Each row is a point. To make a cloud, some directions were put in groups of two or more. Within a group, all points are equally far from the middle, so they leave a hole (a ring in 2 directions, a hollow ball in 3). The other directions are filled evenly. Then the cloud was stretched, turned, moved and blurred a little. Count the holes, and give their numbers of directions, smallest first.
(in the rows, 128 means zero)

Cloud (15 x 2):
[[179 154]
 [ 99 185]
 [165 178]
 [ 86  82]
 [108 144]
 [ 97 187]
 [100 140]
 [ 76 111]
 [144 204]
 [152  93]
 [122 108]
 [124 220]
 [ 99  76]
 [109 193]
 [ 64 145]]
Holes: 0

Cloud (21 x 3):
[[ 52 115 143]
 [133  82 118]
 [140 135 160]
 [197 135 147]
 [175 119  99]
 [ 58 150 139]
 [192 127 193]
 [138 168 187]
 [115 152 118]
 [ 71 147  77]
 [166 149 116]
 [125 131 203]
 [191 107 130]
 [133 198 108]
 [164 179  98]
 [ 81 168  40]
 [119 118  94]
 [157 198 141]
 [221 122 158]
 [227 178 105]
 [100 143  66]]
Holes: 0

Cloud (27 x 4):
[[215 143 138  95]
 [117 137  56  95]
 [158 165 125  87]
 [152  56 197 114]
 [182 161  71 149]
 [186 145 109 119]
 [ 62 137 170 160]
 [166 136 126 155]
 [115  66 187 153]
 [110  65 175 108]
 [ 94  74  86 184]
 [210  77 149 137]
 [184 110 151 117]
 [124 138 160 115]
 [128  66 142 116]
 [150 104 118 140]
 [196 154  74 110]
 [176 170 155  89]
 [103  32 141 170]
 [128  84  90 153]
 [180  72 129 163]
 [249  87 122 105]
 [201  68 152 147]
 [144  78 136 139]
 [130 121  59 156]
 [108 176 109  67]
 [180 144 112 154]]
Holes: 0

Cloud (52 x 6):
[[141  99 145  59 105 119]
 [152  94  47 153 111 123]
 [170  83 100 122 169 192]
 [127  60 147 203 184 104]
 [126 170 107  77 166 124]
 [158 160 115 204 130 134]
 [158 105  94 185  62 182]
 [ 75  82  53 100 115 138]
 [176 157 122 117 183  86]
 [133 130 164 151 192 181]
 [156  75 167 165 210 119]
 [104  68 101  68 143 162]
 [181 125 163 100 115  87]
 [123 121  99 100 209 209]
 [110 148 153 124  98 105]
 [116  75 119 178  74 204]
 [158 115  77 169  41 141]
 [150  85 133 152 134  40]
 [103 148 151 111 149 142]
 [ 91  41 159 180 162 117]
 [164 171  81 180 134 181]
 [ 78  89  83 136  66 188]
 [135  86 175 150 101 201]
 [134 121  55 196 110 194]
 [100 115  35  96 132 106]
 [155  86 192 144 191 157]
 [ 96  86 161 100 193  99]
 [112 148 108 138 166 217]
 [ 93  87  52  98  91 113]
 [142 100 111 167 234 139]
 [111  81 183 105 190 129]
 [165  52 143 166 145 110]
 [149 142  43 186  96 163]
 [169 121 132 156 226 128]
 [ 62 112  65 163 139 174]
 [ 68 110  40 121 101 137]
 [140 124  41  93 144 105]
 [176 169 137 168 129 113]
 [149  57 133 199 113  94]
 [ 99  81 138 116 142  48]
 [137  98  85  59 116 114]
 [137  87  49 176 143 161]
 [158 125 143 194  69  89]
 [ 71  67  79 142  86 179]
 [195 149  77 112 149 182]
 [ 68  69  66 133  99 173]
 [ 74  85 136 202 150 131]
 [119 171  60 160  97  99]
 [155  85 135 186 183  73]
 [129  60 146 214 156 101]
 [169  83 109 102 112  88]
 [149  39 149 170 155 125]]
Holes: 3 (2, 2, 2)

Cloud (77 x 8):
[[138 141 118 138 157 182 129 180]
 [164 152 134  16 110 114 119 141]
 [128 107 112 104  69 106 100  86]
 [132 157 138  70 150 103  99 215]
 [112  90 113 137 163 117  90 161]
 [125 109  97 132 145 143 103  77]
 [121  99 134  84  71 120 122  93]
 [147 112 145 184 138 159 108 118]
 [204 138 136 154  74 151 132 135]
 [198 144 114 112 159 147 108 170]
 [127 132 120  16 153 106  99 149]
 [152 135 163  99 170 121 140 132]
 [145 114 158   7 145  91 102 172]
 [158  82  87 113 101 157 116 124]
 [158 147 152 116  84 119 148 167]
 [137 108 155 161  98 118  40 112]
 [183 151 135 105 117  87  80 148]
 [142 163  83  55 158 126 148 163]
 [178 152 105  68 172 106 106 125]
 [172 179 121  84 157 113 114 194]
 [189 144 159  38 126 124 104 140]
 [138 115 124  24 166 101 133 155]
 [191 121 100 117  70 159  87  68]
 [118  92 167  65 138  92 126 176]
 [139  75 147  23 125  74 103 140]
 [185  74 136 119 146 113  68 156]
 [159 107 115  84 143 190 142 121]
 [163 108 117  55  99 109 153 127]
 [185 174 121 169  94 125 134 105]
 [125 194 115 113 169 134 140 196]
 [123 157 141 134 125 175 119 112]
 [124  74 116  54 133  74 103 143]
 [143  98 120  35 103  87 103 138]
 [151 161  93 120  57 129 144 136]
 [133 158 105 137 145 116 158 165]
 [177  94 160  60 167 139  92 148]
 [167 147 136 150 115 154  64 126]
 [188 134 113 141 132 126  80  48]
 [173 138 149 122 193 119  84 159]
 [160 141 126  57 114  77  82  96]
 [154 178  89  99 171 122 152 167]
 [179 115 114 150  99 132  65  40]
 [198  98 109  84 105 120 135 116]
 [174 106 166  49 157 117 119 176]
 [150 113 105  98  95 126  57  91]
 [138  98 120 134  91 139 101 168]
 [185 121 157 135  96 132 138 146]
 [118 116 130  22 153 122  94 154]
 [123 112 134  42 116  87  56 106]
 [176 181 102  39 132 125 132 129]
 [178  83 137  43 144 109 127 127]
 [180 139 159  46 139 104  82 103]
 [199 127 159 110  70 163 116 101]
 [111 160 128 102 163 145 148 209]
 [128  90 121 155 151 142 101 159]
 [165 154 109 134 103 164  79 147]
 [118 159  84 121 126 145 144  97]
 [176 115 115 120 114 116 146  73]
 [163 118 169 113 118 140  50 107]
 [178 179 154 138 146 153 127 120]
 [118 150 124 165  94 108 110 125]
 [156 169 147  76 176 139 157 184]
 [131 160 103 100 144 156 119 207]
 [125  45 139  69  98 117  83 106]
 [127 132 126  93 112 109 150  89]
 [185 169 103  84  96 118 128 168]
 [118  91 111  67 172 123  76 116]
 [186  79 103 102  76 165 123  86]
 [136 136 137  60 140 170  99 158]
 [192 154 127 102 162 111  84 163]
 [198 117 122 121 117 137  70 143]
 [159 138 105 132 145 188 129 187]
 [128  92 125 142  83  95  52 109]
 [198 115 126  68  92 160  92  85]
 [136 185  86 148 102 135 168 115]
 [134  83  96  69 126 126  92 145]
 [190  90 170  98  91 137 110 126]]
Holes: 3 (2, 2, 3)
